Each row of a before or after table is a point. One or more steps were done to the points. Then noise was added and the rows were shuffled. The steps act on columns, c1 being the first. Name the steps. A step turns or swaps two columns, mirrors them in a line or flattens them onto one, adds a multiple of one to another, or multiplies or shifts one. Angles are multiples of 10 degrees, from the lower column toward the higher: turns from -170 to 170, lines from 10 to 170 but not 90. Use the fewest steps. Two steps may share a column if one is a turn and the other turns, adds or multiplies; they go together, in the order done. Otherwise the lowest column goes first.

Before (14 x 3):
[[51,-34,-4],
[7,4,-17],
[-65,5,45],
[25,-47,40],
[-18,-26,18],
[9,12,-24],
[45,-20,-5],
[9,-9,37],
[28,-19,-21],
[3,-29,20],
[23,-60,-20],
[-51,-38,4],
[-10,-38,-61],
[-27,9,-83]]
After (14 x 3):
[[-27,-18,12],
[-62,24,-15],
[4,7,-12],
[-48,26,32],
[-20,44,-4],
[-37,-11,-43],
[4,-63,30],
[-10,11,28],
[-29,4,13],
[11,10,-18],
[9,-24,-58],
[-37,-51,4],
[-33,51,-5],
[-20,29,-13]]
Steps: swap c1 and c2; multiply c3 by 0.7

Before (12 x 6):
[[-6,-2,10,16,-7,2],
[-7,-23,21,7,1,9],
[-3,10,14,-18,-34,-23],
[68,12,21,25,-59,-20],
[-1,-2,16,-17,0,2],
[-1,15,-15,-13,-4,11],
[2,-56,-9,-14,-9,-2],
[38,-2,-3,-11,1,-23],
[-1,9,16,1,-16,14],
[-7,6,-32,-14,-35,-22],
[-6,17,0,30,-10,6],
[-13,14,-2,0,-11,-36]]
After (12 x 6):
[[2,0,49,-20,4,-1],
[-5,16,63,12,8,-15],
[-3,-14,51,2,20,3],
[-11,-25,-6,1,-31,-4],
[-2,-7,-44,-16,11,14],
[39,-1,-10,-13,-20,-4],
[71,-58,64,26,1,-26],
[0,-38,39,-16,-8,-17],
[-7,-16,0,29,8,9],
[-3,-3,29,14,7,-6],
[-9,-36,-99,-14,-11,-20],
[3,27,-27,-16,-1,-51]]
Steps: turn c5 and c6 by -110 degrees; turn c2 and c6 by 130 degrees; multiply c3 by 3

Before, 12 rows:
[[-24,24,8,15,-27,29,41,-50],
[-18,-61,-4,36,0,-18,-20,-17],
[-33,11,-43,-1,35,-7,-19,-45],
[-11,44,16,39,31,6,-29,9],
[11,78,-28,29,32,20,3,-19],
[35,-11,39,-18,-40,-36,-7,-16],
[-24,18,-37,-38,45,25,24,-31],
[37,22,-35,-84,-29,7,-34,-46],
[-16,-27,1,13,26,20,17,-74],
[-21,57,-17,-3,32,29,-31,-38],
[10,-45,3,-23,58,12,-16,12],
[32,18,-4,14,12,55,-7,11]]
After (12 x 8):
[[-12,-4,-58,-31,-6,-21,-19,32],
[-28,-2,-25,15,12,18,23,72],
[48,38,-12,25,-5,-6,-34,9],
[-3,11,24,0,-15,39,33,52],
[-35,-17,61,15,9,-35,25,35],
[-20,-27,80,-24,12,5,18,30],
[-24,0,-41,12,18,-10,15,-15],
[46,-31,22,92,-2,-34,5,16],
[17,0,21,-13,11,-9,56,-15],
[-26,20,46,-37,14,-22,7,4],
[-48,-35,18,49,8,23,25,18],
[-45,-46,2,17,6,-16,-8,40]]
Steps: turn c1 and c5 by 40 degrees; multiply c5 by 0.4; swap c2 and c3; turn c4 and c8 by 160 degrees; swap c6 and c7

Before (11 x 11):
[[9,-20,77,15,-21,-36,34,-12,-19,-28,-13],
[31,25,61,-18,4,-32,51,51,-52,35,-49],
[-7,3,-9,-42,-40,12,-19,-31,-35,-34,5],
[-47,17,39,17,-24,8,-15,10,-30,27,40],
[17,-15,32,-22,-41,10,43,-23,26,44,-47],
[10,-23,-19,9,-34,44,22,-22,14,50,31],
[-42,-25,75,-1,36,-1,1,-41,-19,1,-7],
[-54,-28,25,19,-3,24,59,-42,21,3,21],
[-2,17,-6,14,-9,-35,19,12,34,47,7],
[-9,-46,-1,-55,-26,-21,-25,11,16,7,-21],
[-31,-17,14,10,-6,20,6,-30,-58,-23,-47]]
After (11 x 11):
[[-39,-11,3,0,11,-46,1,-33,-31,-62,18],
[13,-27,-29,-9,29,26,28,-11,54,11,46],
[-4,21,-1,2,12,10,22,15,52,28,-36],
[-55,-22,52,22,-28,0,-4,-68,0,-19,-5],
[14,-23,57,-3,25,-15,44,-52,-28,-22,-36],
[-72,-31,-1,15,10,16,78,-45,1,23,20],
[-12,-3,-24,-56,3,3,-25,-24,-40,-32,12],
[37,26,77,-7,-16,-49,68,13,44,-51,-34],
[24,-17,19,-45,14,-55,56,-35,39,24,7],
[-12,-44,8,-57,-19,-19,-32,5,3,20,-23],
[-55,24,36,-3,25,39,-20,-13,25,-33,5]]
Steps: multiply c1 by 1.3; turn c3 and c8 by -30 degrees; mirror c4 and c5 in the line at 20 degrees; swap c6 and c11; multiply c7 by 1.3; swap c9 and c10

Before:
[[10,-27,-23,42,20,3,18,-4,13,-15,30,25,0,-51],
[48,27,-17,-43,39,-70,-35,-38,-27,17,63,34,15,-31],
[19,47,6,-22,31,16,49,31,20,-9,25,75,-17,2],
[-23,-37,35,14,-2,-10,52,-33,-13,-13,-14,55,-5,-8],
[13,35,28,41,-12,-36,4,-16,-19,31,6,53,-34,-12],
[32,-23,38,40,-16,15,5,-30,31,-32,-17,66,-44,10],
[55,29,-16,-28,-30,-17,7,32,-18,17,0,59,0,9],
[21,2,32,18,-5,20,48,-16,-20,-43,-8,15,-47,-20],
[-51,-18,1,15,-9,-1,28,-4,33,-59,35,6,-28,-8],
[-37,-37,20,3,1,32,-19,-16,11,-21,18,27,-35,-66],
[1,-5,54,44,-41,47,18,-44,23,-20,7,26,7,-21],
[12,4,5,-11,57,-47,-45,-5,7,14,7,-13,23,-39],
[19,-39,24,-12,46,-41,-35,7,-10,30,79,-13,5,-31],
[49,39,-17,-8,52,-33,-67,4,-68,30,41,45,29,18]]
After:
[[13,33,27,-59,4,-37,5,-14,-35,4,6,56,7,36],
[-41,-36,18,-20,-6,33,-20,-19,11,68,17,26,13,3],
[20,48,8,3,9,14,50,29,43,3,24,76,33,-11],
[55,32,-14,12,-10,-14,8,36,-42,-14,0,63,27,11],
[21,2,32,-49,11,19,49,-15,-22,31,-5,15,32,-32],
[21,-38,23,10,38,-42,-34,6,28,19,79,-15,5,37],
[8,-25,-18,-34,8,5,19,-4,31,57,28,27,-23,2],
[-22,-38,33,-10,3,-9,56,-35,-15,13,-17,52,-8,-7],
[11,5,6,20,38,-46,-47,-5,54,32,12,-14,-7,30],
[31,-26,39,-66,-35,17,2,-32,16,6,-19,65,16,-36],
[48,29,-19,33,42,-72,-37,-36,4,23,63,29,26,28],
[1,-7,59,-28,-47,48,16,-41,-12,26,9,29,-35,-12],
[50,37,-20,14,83,-34,-68,3,-27,-27,45,46,-3,18],
[-54,-22,1,-24,-33,3,28,-3,28,32,33,4,-6,-53]]
Steps: add -0.3 times c1 to c13; turn c4 and c13 by -140 degrees; turn c5 and c9 by 40 degrees; multiply c9 by 1.3; turn c10 and c14 by 110 degrees

Before, 13 rows:
[[6,1,5,9,-4,-23,49,7,5,-40,-4,8,9,-47,-20,-13,-6,25,-2,-2],
[-17,8,23,-3,-20,32,-1,8,-13,-7,21,6,0,-20,-13,2,23,-12,-28,7],
[-6,20,16,9,-7,30,-11,-11,7,-25,-18,8,-17,-7,19,32,-3,-10,-11,18],
[-3,3,-7,-12,17,11,21,-1,15,-19,18,-10,-17,-12,-7,-16,-5,53,-4,2],
[-25,3,-28,3,13,-5,38,25,-4,-25,14,6,-8,-9,-5,-12,-18,34,1,20],
[-14,19,-27,-11,50,-15,41,-7,-22,-52,12,8,-9,-15,-18,-14,-17,25,-7,-12],
[-9,20,2,19,28,-6,50,10,1,-3,5,-2,-2,-10,-33,-5,-21,33,-20,-2],
[-6,3,15,-24,-20,34,3,7,6,-15,-16,-14,-1,-10,-6,31,-3,-38,-13,-2],
[4,14,1,-23,-8,18,7,2,12,6,-20,5,-14,-14,14,-6,14,-7,-40,22],
[-28,-33,-3,23,-3,47,10,-46,-35,26,4,20,7,-6,4,18,-21,-16,34,-9],
[-43,14,-2,-27,-22,7,7,-32,-8,-22,-4,-5,0,11,-12,2,35,3,-2,20],
[-4,-3,-36,20,-2,-9,31,-3,11,-15,12,7,-26,-21,-16,5,0,29,-9,-11],
[4,-1,-8,6,2,-15,34,18,12,-17,9,36,-3,-6,-31,-18,15,31,19,-11]]
After (13 x 20):
[[24,20,-3,4,22,-4,19,-11,6,-25,-17,11,-17,-20,19,96,-3,-10,-11,18],
[19,8,-13,-4,36,3,18,8,-12,-7,21,5,0,-12,-13,6,23,-12,-28,7],
[-16,2,-41,4,-12,12,-27,7,5,-40,-4,10,10,-33,-20,-39,-6,25,-2,-2],
[18,14,-6,-16,9,4,-4,3,12,5,-20,-4,-15,-24,14,-17,14,-7,-40,23],
[27,3,-12,-13,29,6,11,7,6,-16,-16,-22,-1,-6,-6,93,-3,-38,-13,-1],
[-11,-1,-21,-4,-10,4,-28,17,12,-17,9,36,-3,16,-31,-54,15,31,18,-11],
[27,-33,-5,11,43,-21,-8,-46,-36,26,4,27,7,-9,3,53,-21,-16,34,-8],
[8,2,-12,-5,-1,-20,-19,-1,15,-19,18,-12,-17,-6,-7,-48,-5,53,-4,3],
[-11,-2,0,11,1,3,-48,-3,11,-15,12,14,-27,-10,-16,15,0,29,-9,-11],
[-10,20,-40,13,-10,-27,-30,10,0,-3,4,5,-2,13,-33,-15,-21,33,-20,-1],
[-17,3,-12,2,10,-21,-46,25,-4,-25,14,7,-8,-6,-5,-36,-18,35,1,21],
[-20,19,-14,-10,-21,-46,-47,-7,-22,-52,12,3,-9,-2,-18,-42,-17,25,-7,-13],
[-16,15,-4,-17,46,-1,-6,-32,-8,-22,-3,-13,0,20,-12,7,35,3,-2,19]]
Steps: turn c1 and c6 by -60 degrees; turn c5 and c6 by -120 degrees; turn c3 and c7 by 130 degrees; turn c4 and c12 by 20 degrees; multiply c4 by 0.7; add -0.7 times c15 to c14; multiply c16 by 3
